Each row of a before or after table is a point. The points were changed in one or more steps. Then noise was added and the rows were shuffled. The steps act on columns, c1 being the first. Write out the steps. A step turns or swaps two columns, mirrors them in a line or flattens them onto one, adds a multiple of one to another, or multiplies or shifts one. Angles are multiples of 10 degrees, from the lower column toward the higher: turns from -170 to 170, lines from 10 to 170 but not 90. Use the fewest steps. Two steps may share a column if one is a turn and the other turns, adds or multiplies; they go together, in the order done. Otherwise the lowest column goes first.
In the rows, zero is written as 128.

Before (10 x 2)
[[116  87]
 [171 125]
 [ 73  42]
 [150 131]
 [ 70 147]
 [123 152]
 [169 148]
 [168  40]
 [115 155]
 [164 154]]
After (10 x 2)
[[128 204]
 [128 205]
 [128  90]
 [129  90]
 [129 182]
 [129 174]
 [126 197]
 [127 197]
 [129 134]
 [128 203]]
Steps: multiply c1 by 0; shift c2 by 50

Before (12 x 4)
[[133 117 128  42]
 [153 133 147 226]
 [100 109  80  79]
 [102 136 134  98]
 [ 92 125 117 136]
 [152 172  98 169]
 [ 88 125  94  47]
 [ 99  86 129 118]
 [ 89 160 136  78]
 [145 189  97 192]
 [ 90 105 131  93]
 [ 72 123 168 138]]
After (12 x 4)
[[ 49 103 155  89]
 [ 93 111 111  88]
 [224 146 120 153]
 [ 81 159 145  86]
 [122 100 101  96]
 [136 122 132  90]
 [168 142 182 155]
 [ 98 138 133 102]
 [140 151  96  72]
 [187 152 195 147]
 [ 78  82 154 100]
 [ 40 120 123 129]]
Steps: swap c1 and c4; mirror c2 and c3 in the line at 20 degrees

Before (10 x 8)
[[ 88 153 163  93 151  57 220 150]
 [ 88 100 133 142 125 117 151 154]
 [107 174  97 154 107  65 149 120]
 [121 139 114 119  60 123 100 143]
 [ 85 146 176  97 196 126 118  96]
 [139 110 157 118 136  97 143  38]
 [167 129  60 102 123 136 104  74]
 [101 163 136 118 104 143 138 199]
 [139 137 137 136 181  22  86 148]
 [175 142 165 122 204 119 166  33]]
After (10 x 8)
[[ 86 141 115 144 128 103 148 148]
 [ 90 195  78  88 145 165 210 153]
 [137 232 164 135 165 158 109 148]
 [137 164 137 116 131 113 161  44]
 [ 89 127 166  96 167 150 157  95]
 [174 132 120 121 181 140 177  32]
 [172 118 103  99 122 126  62  79]
 [101 102 124 120 112 156 138 197]
 [123 132 138 113  79 139 100 147]
 [105 182  92 155 115 186 116 123]]
Steps: turn c2 and c6 by 100 degrees; turn c3 and c7 by 50 degrees; multiply c5 by 0.7

Before (10 x 11)
[[175 129 139 172  97 146  89 164 174 139 124]
 [183 128 118 142 149 159  81 164 129  77 137]
 [102 146 144 173 102 169  79 127  43 125  97]
 [116 204  88 170 114 159  90 100  81 102  83]
 [133 146 101 138 125 179  76 191 157 126 175]
 [152  95 120  99  93  89 144 125 105 189  99]
 [126 144 174  73  60  86 152 111 121 123  90]
 [115  96 130  69  30 123 177  96 117 115  37]
 [130 128 140 100  55  92 209 158 107 121  58]
 [ 93 146 118 163 151 137  53 156 115 121  83]]
After (10 x 11)
[[117  93 109 174  28 161 107  77  41 115 123]
 [ 94 149 127 102 149 110 172 192  90 120 105]
 [136 162 110 149 129  84 132 208 178 128 158]
 [130 128 134 126  51 171  51  98  54 117 103]
 [178 134 121 133 139  96 140 190 140  82 128]
 [142 108 106 137  94 175 120 111 101 190 108]
 [127 119 179 152  63 199 118 103  87 125 122]
 [105 128 151 113 100  70 164 157  91 129  40]
 [171 126 137  96  93  85 136 186 126 135 185]
 [115 214 128 105 111  74 173 125  87  97  79]]
Steps: turn c2 and c3 by 30 degrees; turn c4 and c6 by -150 degrees; mirror c7 and c8 in the line at 110 degrees; swap c9 and c11

Before (13 x 14)
[[115 181 175 124  87  31 112 160  64 135 140 137 124 122]
 [151  99 112 129 178  96 120 136 173 142 154  63 168 134]
 [ 71 177  57 167  66 114 149 141  99 135 119 126 173  84]
 [121 160 150 150  78 137 162 106 115 210 104 121 159  80]
 [157  93 110 205  60  98 103 141 109 116 164  90 146 110]
 [122 125 117 163 189 132  96 137 126 158 195  71 164 116]
 [157 189 120 124 110  75  84 150  80 150  92 138 122  57]
 [127 142 136 124 129 129  79 196 143 195 124  81 123 148]
 [186 142 105 159  64 106  98 118 115 116 191  99 194 136]
 [164 214 138 144 130  48 138 187  92 173 131 138  84 136]
 [105 121 121 126 134 145 109 120 176 152 187  76 102 134]
 [126 135 164 121 154 125 131 190 196 170 206  74 135 106]
 [116 205 135 201  56 122 137 105 109 117  88 116 176  87]]
After (13 x 14)
[[ 74 122 140 174 133 105 133 118 122 151 180 107 103 133]
 [180 190 137 116 111 138 191 150 139 151  97 129 122  60]
 [184 178 166 119  84 192 203 163  91 100 117 124 125 123]
 [ 94  97 130 190 179 145 149 136 163 155 181 109 170 136]
 [173 216 171 123 132 198 169 185 144 150 145 144  83 139]
 [157  96 106 190  59 134 165 143 148 134 173 189 147 110]
 [ 63 138 184 174 154 132 127 193 147 129 223 101 135 107]
 [143 208 124 159  59 140 122 106 111 112  76 193 174  83]
 [128 126 145 193 188 109 154 142 121 157 193 139 160 117]
 [155 143 102 166  65 130 166 111 177 138 226 147 194 136]
 [110 141 188 170 126  95 160 198 130 164 129 108 119 150]
 [139 177  87 145  65 151 121 140  67 186  71 162 175  83]
 [136 161 202 143  78 139  98 103 118 166 101 145 159  79]]
Steps: turn c1 and c9 by 70 degrees; add 0.7 times c9 to c11; turn c3 and c10 by -50 degrees; turn c4 and c12 by 70 degrees; turn c6 and c7 by -140 degrees

Before (12 x 20)
[[119 117 120 104 108 116 129 142 121  88 105 126 130 134 114 142 124  90
  138 104]
 [131 117 118 160 139 149 101 161 121 135  92 134 133 105 121 154 121 135
  120  98]
 [  7 143 134 121 126 108 108 165 121 140 114 143 144 110 127 114 164  98
  136  93]
 [119  99 143 136 111 135 120 166 184 155  84 140 109 130 138 145 135  91
  119 184]
 [ 87 131 127 110 124 132 124 106 126 158 146 140 135 115 125 102 101 110
  120  91]
 [131 120 133 110 136 147 139 116 158 141  86 144 111 160 123 112 194 113
  130 148]
 [118 102 131 102 138 141 128 165 115 152 135 123 118 117 120 127 149  89
  120 113]
 [114 115 117 144 139 124 136 147 115 158 146 138 106 115 122 137 123 110
  161  96]
 [128 130 126 128 139 127 104 138 128  62 147 136 158 180 148 190 124 113
  137 135]
 [130 122 146 105 145 147 145 123 150 141 116  83 119 138 148  98 108  96
  142  91]
 [128 108 116 159 104  69 102 152 150 131 131  93 142 113 168 103 108 101
  121  93]
 [111 106 153 149 112  78 101 138 218 114 129 122 117 109 115 178 121 154
  121 101]]
After (12 x 20)
[[118 121 120 104 107 115 128 139 121 121 104 141 128 132 116 143 165  92
  139 104]
 [111 114 118 144 138 126 137 140 115 126 147 133 104 117 121 137  95 110
  161  94]
 [130 123 132 109 137 147 142 113 158 191  90 135 109 160 125 109 116 105
  130 147]
 [113 104 154 147 111  76  98 136 221 123 126 115 119 108 116 178 144 154
  124 105]
 [119 102 129 103 140 141 128 164 114 148 134 138 121 115 119 127 103  98
  119 113]
 [131 129 126 129 137 124 101 142 128 123 146 134 157 183 145 189 192 112
  141 138]
 [120 104 146 136 109 134 120 167 186 135  84 143 106 128 142 140  98  91
  121 185]
 [ 87 130 127 109 121 131 122 107 127 102 145 136 132 116 124 103  96 110
  121  90]
 [129 108 115 156 106  66 102 155 150 107 128 135 143 110 168 104 127 114
  119  94]
 [133 120 148 105 148 147 146 122 146 106 116 132 120 136 148 100 113 117
  138  94]
 [  5 144 135 123 124 109 109 166 116 160 114 141 143 109 126 113 117  94
  135  89]
 [128 118 116 157 141 153 104 161 121 121  91 128 131  99 126 154 120 131
  122  96]]
Steps: turn c10 and c17 by -90 degrees; flatten c12 and c18 onto the line at 110 degrees

Before (12 x 32)
[[104 104 172 109 129  73  65 102  98  89 152 185 150  89  81 143 122  81
  147 113 173 134 135  97  78 101  68 138  83 118  64 123]
 [ 88  94  94  88 134  92 139 164  88 120 155 108 187 137 174 109 148 129
  126 160 117  75  84 167 128 103 114 186 168 126  91 181]
 [103 143  79 198 142 118  98 129 186  65 135 158 111 173 174  52 133 156
  169 128 164 129 156 126 165  82  85 154 184  84 159 132]
 [ 99  93 168  98 104  70  80 142 119 139 100 107 198 134  90  79 135 161
  101 160  92 157  81 133 102 110  83 133 170  97 117 156]
 [193 204 120  79  71 178 168  48 180  74 185 136 154 141 178 138 167  56
   71 188 198 142 148 131 134 176 162 118 185 155  92 215]
 [199 111 141  86 170 127 117 123 169  60 113 163 187  70  75 100 131  57
  164 130 161  69 158 150 157 172 131 189 139  98 123  97]
 [179 123 107 198 155  80 154 140 127  97 187 155  97 116 196  49 111 141
   75 140 104 122 128  65 101 194 104 156  91 101 160  97]
 [128  91 172 153 105 165 184 161  80 162  71 116 150  71 115  98  74 134
  142 146 130 151 150 158  64 144 156 107 190 171 148 138]
 [ 90 166 125 104  78 145 109 109 160 109 109  83 142  72 130 121 163 155
  142 156 152  59 178  51 107 148 167 103 197 142 166 208]
 [165 162 185 111  81 127 175  52 124 143 116 133  80 192 198  54  86 172
  142 137 111  46 182 121 134 143 156 164 111 179 154 116]
 [174 137 197 124 136  82 166 141  84 141 119 192  93 186 103 112  97 154
  192 132 201 131  93 134 157 176  92 151 108 114 104 199]
 [100 136 125 147 139  85 121  90 107 128 106 133 155 171  79  92 140  99
  149 179 191 130 113  60 154 168 162 126  85 167 113 127]]
After (12 x 32)
[[191 207 125  75  70 126 166 181 178 132 186 136 150 176 175 140 168  57
   68  42 201 140 147 130 131 178 157 119  98 154  89 207]
 [180 126 108 196 154 135 156 114 125 172 186 155  94  80 196  48 108 145
   77 118 107 123 128  63  97 193 102 159 132 101 158  94]
 [ 90  97  95  89 134 113 143  81  89 109 151 110 188  93 176 115 148 130
  126 115 111  80  82 170 130 104 111 181 115 127  91 179]
 [200 117 141  85 169 184 115 130 169 172 108 163 188 115  70  96 127  57
  164 127 162  67 161 149 153 171 127 190 106  93 122 100]
 [ 99 133 126 144 138  76 126 143 109 155 105 132 154  97  75  95 140  95
  152  68 191 127 113  60 152 166 164 127 140 166 112 124]
 [101  94 170 100 109 113  78 104 122  95  98  99 199  66  93  72 134 164
   98 103  92 155  74 134 102 109  83 130 116  94 121 156]
 [104 147  78 200 146  81  95 129 183 140 137 157 107 126 173  52 138 152
  165 123 168 130 152 128 165  77  81 149  99  82 162 132]
 [124  87 171 152 107 192 183  94  83  63  69 115 150 154 118 100  73 135
  143 122 129 149 153 160  65 143 160 110 118 173 149 142]
 [160 164 186 108  77  59 173 196 125 129 114 137  82 137 199  51  86 170
  142  94 110  44 181 123 132 143 158 166 138 177 148 117]
 [173 138 199 125 139  59 172 118  88 134 120 196  90  93 100 112  94 150
  191 125 198 132  89 133 160 176  91 149 136 116 101 200]
 [ 91 167 131 101  79 192 114 136 157  98 109  81 145 136 132 121 160 154
  139  97 152  61 177  54 108 150 167  99 102 140 169 207]
 [105 103 175 107 125 158  64 153  99 188 152 186 147  67  82 142 124  83
  146 136 172 138 137  97  77 102  67 142 137 118  63 128]]
Steps: turn c6 and c14 by 80 degrees; turn c8 and c20 by 160 degrees; turn c10 and c29 by 140 degrees; multiply c29 by 0.4

Before (10 x 64)
[[123 160 146 157 108 199 141 149 161 147 141 173 165 146  77 111  77 184
  139  95 177  76 181 168 164 115 120 202 164 144  84 123  90  66 135 137
  138 196 124 177 177 163 183 100 197 119 147 187  97  88 129 106 108  74
  122  91 146 170 141 147 105  77 133 138]
 [155 174  76 164  97 111  55 134  90 135 146 107 104 183 167 177  88 165
  106  75 109 140 100 101 119 122  98 119  43 108  98 196 180 169  53 136
   88 103 142 106 105  71  75 184 122 139 125 119 135 111 102 101  99  75
  135 124 105 112 155 169  95 158  89 120]
 [159  81  98  85 125 111  80 116  48  81 175  78 164 120 191 138 123 139
  111  84 145 189 133 127 151 105  79 112 160 137 125 132 201 148 174 168
   62 213 123 106 167 133 132  88  86 168 207 142  78 157 158 179 116 185
  178 188  58 151  89 145 131 189 161 119]
 [ 92 177 127 119 108 155 168 122 128  66  84 113 203 161 133  88 124 140
  179  71 160 197  77 199 145 138 117 188  91 160 148 188  89 159 111 114
  130  97 196 166 130 167 183 153 143 135 105 123 119 114  68  97  86 176
  125 141  91  66 163 127 162 125 138 123]
 [ 51 129 138  79 122  90 117 101  80 136  76 137 195 161 143 158  80  76
  116 162 134  89 184 164  92 124 102 132 142 112 117 205 142 138  87 210
  130 111 152  78  61  98  65 139  90 128 165 172 189 103 132 135 172 156
  171 205 182  86 174 145 153 124  73  76]
 [142 146 166 145 195 109 131 162 146  40  60 137 161 176 121 121 108 155
  176  95 114 105 183 123 175 130 133 140  42 213 124 167 121  96  92 107
  113 132 203 119  67 166 177 161 177 148 165 147 136  92 114 140 108 136
   92 151 182  85 152 158 169  77 115 101]
 [ 50 181 172 137 119 183 156  75  76 130 118 167  91 103 170 146  87 164
   82 182 116 104 119 168 151  94  78 113 153 146 149 173 155 165 137 163
   84 183  94 147 107 161 138  68 148 116 177 184 180 139 167 158  65 101
  140 190 131 131  90 169 123  74 136 132]
 [141  81 173 130 102 130  60 156 153 142  77 176 168 168 179  95 102  90
  190 181 133 131 132 140 145 110 186 167 164 213 162 135 133  86 128 156
  133 108 133  92  59 133 101 102 106  71 116 137  98  89  97 145 121 129
   62  97  78  72 133 161 198 188  87  86]
 [119 193  54 108  93 197  87  78 155 143 145 180 145 206 105 100 149 114
  184 184 119 123 167 110 143  82  90 126  85 188 171 117 179 168 165 112
   83 202 125 105 170  76  99  90 205 135 153 188 152 101 140 183 148 154
  119 158  92 144  81 119 107 170  91  93]
 [113 111 165 127 163 145  85 177 149  52 141  94 117  99  95  86  57 185
  143  99  98 122  82 115 136 114 181 112  45 168 145 132 202 166  93 111
  125 109 159 156 166 134 141 183  96 140 134 153 100 116 133 150 174 176
   90  96 119 148 146 204 125  84  85 135]]
After (10 x 64)
[[141 148 165 144 195 109 132 143 146  41  57 166 162 174 120 137 109 155
  176  96 114 103  64 118 174 131 131 141  43 213 124 166 121  95  94 109
  112 126 201 119  66 138 177 160  91 148 165 145 139  93 114 139 106 133
   92 153 183  84 153 157 169  79 146 102]
 [ 91 180 125 119 107 157 170 123 127  73 101 154 204 160 134 176 124 140
  178  71 161 196 112 185 148 138 117 189  90 161 149 187  89 160 111 114
  131 157 197 166 131 181 183 153 187 136 106 123 117 115  68  97  85 172
  126 140  91  67 165 128 162 126 158 121]
 [118 194  53 108  94 199  88 109 153 128  63 110 145 206 105 154 150 113
  185 185 118 122 153 136 142  81  89 126  87 189 172 117 180 168 167 115
   82  54 124 106 171  55  99  90  76 135 152 189 152 101 140 183 147 154
  120 157  93 145  81 119 108 170  89  95]
 [ 51 128 137  77 123  91 116 118  78 115 146 108 196 159 143 157  83  76
  115 161 132  89  52 169  95 124 102 132 143 113 117 205 142 137  87 211
  130 144 153  77  61 118  64 139  96 129 163 171 188 102 132 136 173  97
  171 202 183  88 173 143 154 125  74  76]
 [139  82 173 131 101 129  62 140 154 128 132 156 168 168 179 129 102  90
  189 178 134 132  74 152 147 108 185 167 165 211 161 136 134  87 128 155
  132 148 134  91  57  96 100 101 143  71 116 136  99  87  99 147 121 162
   61  99  78  71 131 160 196 188  84  86]
 [159  82  97  86 123 112  80 122  47  94 184 107 162 119 192 186 121 139
  110  84 146 188 152 112 152 105  77 110 162 136 124 134 201 147 170 168
   63  45 124 104 167 171 131  90 113 167 208 144  79 158 156 181 116 118
  178 187  58 151  89 144 131 189 173 120]
 [ 50 181 171 137 119 183 155 108  77 133 107 176  91 102 171 102  87 165
   81 184 118 105 128 171 149  95  77 113 154 147 150 171 156 164 136 162
   83  73  93 146 105 125 139  67 138 117 178 182 179 140 168 157  64 110
  140 191 130 131  89 169 124  74 135 132]
 [125 160 147 156 110 198 141 136 161 146  67 180 164 145  77  73  77 184
  140  95 177  76 147 172 163 116 120 201 162 144  84 122  89  68 134 136
  139  60 124 175 177 119 184 101  65 120 146 185  96  87 131 105 108 142
  123  90 148 172 143 148 104  77 127 138]
 [155 173  77 164  98 111  57 131  91 120 139  68 103 182 167  76  88 165
  103  74 109 140 150 107 118 122  99 117  44 107 100 197 180 168  52 136
   89 153 141 106 105 109  76 182 149 137 125 120 136 113 103 102  97  81
  135 123 104 115 154 171  94 158  88 122]
 [112 113 164 126 163 144  86 147 148  42 161 116 117  98  95 174  55 183
  142  98  99 122 143 103 135 115 181 111  45 167 144 133 201 166  90 112
  127 146 161 156 165 152 142 182 170 141 133 153 101 117 133 149 174 169
   90  96 120 149 146 206 126  83 113 135]]
Steps: multiply c8 by 0.4; turn c10 and c63 by -20 degrees; turn c11 and c45 by 70 degrees; turn c23 and c45 by -110 degrees; turn c12 and c42 by -60 degrees; turn c24 and c42 by 20 degrees; turn c16 and c54 by -90 degrees; multiply c38 by -1

Before (13 x 64)
[[ 83 126 138 119 121 112 117 132 145 163 143 117 131 167 103 154 100 158
  110  78 154 123 105 140 142 126 118 104 121  91 111 139 111 108 139 158
  114 106 149 140 109 152 163  97 107 127 116 120 138 138 121 171 124 149
  111 101 120  90 157 136  88 153  99 159]
 [124 141 126 117  75 207 141 127 109 166 118 128 123 117  98 164 134 118
  159 149 103 197 112 147 118 121 124 118  99 155 189 132 163 151 115 181
  121 127 140 133 111 156 152 138  98 143 131 108 101 104 127 138 129 143
  111 140 123 132 127 138  91 132  98 113]
 [126 138 128 119 154 114 140 148 105 124 130 148  24 118 126 132 123 151
  120 132  98 114 104 102 133 169 116 132 121 137 106 146 209 112 114  86
  107 109 137 102 109 145 116 102 116 122 126 114 142 151 101 135 126 147
  105 139 121 133 136 123 131 149 113 108]
 [123 117 115 134 138  99 107 128 132 123 124 133 133 125 109 128 107 160
  128 153 119 115 128 145  73 109 186 131 122 149 107 135 115 109 141  88
  136 108 142 104 120 107 133 131 127  55 130 103 114 113 111 149 117 141
  117 129 165 138 153 102 111 133  98 116]
 [ 88 170 124  45 129 104 139 132 105 115 127 118  94 128 166 136 101 145
  141 118 136 115 144 132 134 109 123 106 147 140 146 100 126 120 129 109
  191 136 141 105 150 125 132 133 125 143 138 221 139 126 119 152 113 154
  115 136 128 145 151 135 138 127 111 122]
 [117 132 122 128 108  92 145 139 138 143 125 165 125 179 125 137 102 135
  113 153 101 162 133 148 140 172 116 127 143 147 133 121 125 120 141  99
  111 109 129  98 111  88 162 131 130 135 125 184 147 141 107 153 202 147
  221 133 120  70 155 141 140 122 185 177]
 [119 116 121 150 142 139  78 155 115 156 145 128  86 127 118 143  99 158
  115 151 198 152 156  27 140 114 111 101 126  95 147  64 122 157 110 104
  123 112 141 144 175 142 150 116  83 148  89 107 141  74 132 132 106 143
  146 130 162 146 138 103  95 113  98 148]
 [127 145 118 125 149  95 126 127 105 167 114 175 134 127 114 144 125 144
  179 124  99 129 117 155 144 167 118 104 120  96 109 143 133 124 129 117
  146 150 150 104 154 158 133 122 119 151 133 103 148 127 136 157 121  98
  103  79 119 147 109 132 128 152 101 129]
 [ 99 158 139 148 139 166  94 127 104 160 138 140 124 115 104 167 112 135
  126  95 131 129 122 145 122 143 127 148 128 153 124 139 138 106 127 126
  170 103 133 128 112 143 163 134 123 136 117 113 141 130 147 129 121 100
  110 101 117 153 132 141  94 142 123 129]
 [115 137  73 122 153  90  51 137 125 116 139 114 128 118 111 131 100 149
  116 140 119 118 121 158 143 112 110 130 113 155 146 147 116 138  93 106
  107 129 127 109 138 111 115 113 122 139  87 116 111 154 106 130 120 144
  102 137 166 128 119 135 142 149 135 119]
 [125 115 128 130   7 104 143 143 118 136 119 145 101 132  97 141 100 159
  108 103 107 143 133 126 114 115 119 125 147 104 119 133 123 145 143 117
  127 103 149 122 119 149 148  98  99 134 127 115 130 134 109 136 109 109
  119 134 161  95 147 125 144 149 106 108]
 [129 135 125 144 140 146 132 167 110 162 127 175 120 129 116 143 113 148
  110 144 111 133 107 121  90 125 137  96 139 127 118  86 133 171  85 132
  132 103 107 110 109 160 157 138 119 151  92 108 137 135 185 189 138 143
  116 124 120 125 149 136 137 136 104 172]
 [108 118 130 119 152 127 126 126 106 166 101 140 111 114 125 131 153 131
  127 144 183 135 159 146 134 109 158 128 140 114 108 105 122 129 120 101
  109 134 144 147 121 147 164 130 125 143 108 129 141 154 102 136 108 149
  110 138 131 153 152 101 141 131 127 163]]
After (13 x 64)
[[119 114 119 149 141 141  78 157  93 155 144 128  86 128 120 144  97 158
  116 153 197 152 156  30 139  99 111 106 126  88 147  63 123 159 106 131
  126 112 141 146 174 111 131 119  83 150  89 104 140  76 130 133 106 143
  147 149  86 146 141 102  96 115 114 148]
 [ 89 171 123  46 127 100 139 134 119 117 126 118  94 127 166 137 100 146
  139 117 138 116 142 132 132 109 124 107 148 155 147  99 127 117 126 116
  188 138 139 106 151 133 136 133 125 145 137 221 139 125 118 153 113 154
  116 132 117 147 151 136 141 127 108 122]
 [112 119 131 122 148 125 105 127 105 165 104 140 109 112 125 134 154 130
  127 144 182 135 159 148 134 126 157 130 142 132 112 102 126 129 117 110
  111 137 140 144 120 146 135 131 127 143 108 129 141 153 101 136 112 146
  110 167 109 152 155  99 138 129 112 164]
 [117 136  75 122 155  90  85 135 127 118 140 113 131 118 111 133 102 147
  114 140 117 120 119 158 146 136 111 131 112 136 147 147 126 137  92 136
  108 129 126 106 137  58 136 113 124 139  84 118 110 156 107 131 121 144
  102 116  85 128 120 136 141 149 112 119]
 [126 140 129 118 154 116 118 148  91 124 128 149  24 119 127 119 122 149
  122 132  95 113 104 105 133 113 115 130 122 115 106 146 128 112 114  91
  110 111 139 101 110 155 140 102 116 124 126 118 142 151 101 133 123 147
  102 118 106 134 136 125 132 148 167 111]
 [ 98 156 140 146 136 164  90 128 125 159 139 135 121 114 106 162 112 138
  127  95 129 130 122 143 126 123 130 146 127 172 126 139 121 101 129 120
  171 103 129 128 114 123  99 135 120 133 117 111 141 131 147 131 122 100
  110 164 133 153 132 141  95 138 144 126]
 [126 135 126 146 140 147 100 165 118 159 126 174 122 129 116 144 110 147
  109 144 110 130 107 121  92 102 138  99 138 148 117  86 124 171  82 126
  133 101 106 110 109 167 123 139 119 151  91 110 136 135 184 189 138 143
  118 158 137 125 149 136 137 134 124 172]
 [124 141 126 117  75 208 110 126 133 168 120 129 121 116  98 157 136 118
  156 149  99 198 112 147 117  97 125 119  98 176 188 131 124 150 115 166
  123 126 141 133 111 169 138 137  96 141 130 107 103 101 126 139 128 142
  112 151 167 134 125 137  91 133 122 113]
 [118 132 122 129 107  91 183 141 149 144 126 164 126 178 126 139 101 134
  112 154 100 160 135 149 139 184 113 124 143 145 130 117 124 122 140 100
  111 109 126  97 113  90 132 130 129 134 124 185 147 140 106 149 201 147
  219 161 116  67 155 141 137 123 173 178]
 [ 82 126 137 120 121 115  93 134 102 163 144 119 132 166 104 159  99 154
  111  78 155 120 105 141 140 100 122 105 123  47 111 138 124 109 140 144
  115 106 150 142 109 152 100 100 109 126 116 121 138 137 121 171 125 151
  111 161 155  91 156 136  87 151 130 159]
 [124 143 116 127 150  94  95 130  92 167 116 172 134 128 117 139 124 146
  178 124 100 128 117 153 140 103 115 103 121 103 109 145 123 124 130 112
  146 148 150 104 156 164  75 122 117 150 135 101 146 129 137 157 119 101
  103 133 124 146 111 132 129 150 169 126]
 [127 114 127 129   8 106 119 145  86 137 120 143  99 133  97 142 101 158
  109 101 108 144 135 126 114 107 119 125 146  72 122 131 124 142 142 141
  128 102 147 122 121 166 134  97  98 136 130 116 126 133 109 133 110 110
  119 150  96  94 145 127 146 150 115 106]
 [126 116 115 136 140 100 133 129 145 123 125 132 135 124 112 129 107 157
  127 153 121 118 128 144  74  99 187 130 122 148 108 134 131 109 140 121
  138 106 142 100 118  91 129 133 125  56 128 101 114 112 110 149 119 139
  117 130  75 138 156 102 112 134 111 115]]
Steps: multiply c42 by 1.6; turn c7 and c42 by 40 degrees; add 1.5 times c44 to c30; turn c9 and c30 by -30 degrees; flatten c16 and c33 onto the line at 170 degrees; swap c26 and c63; mirror c36 and c57 in the line at 20 degrees; swap c43 and c56
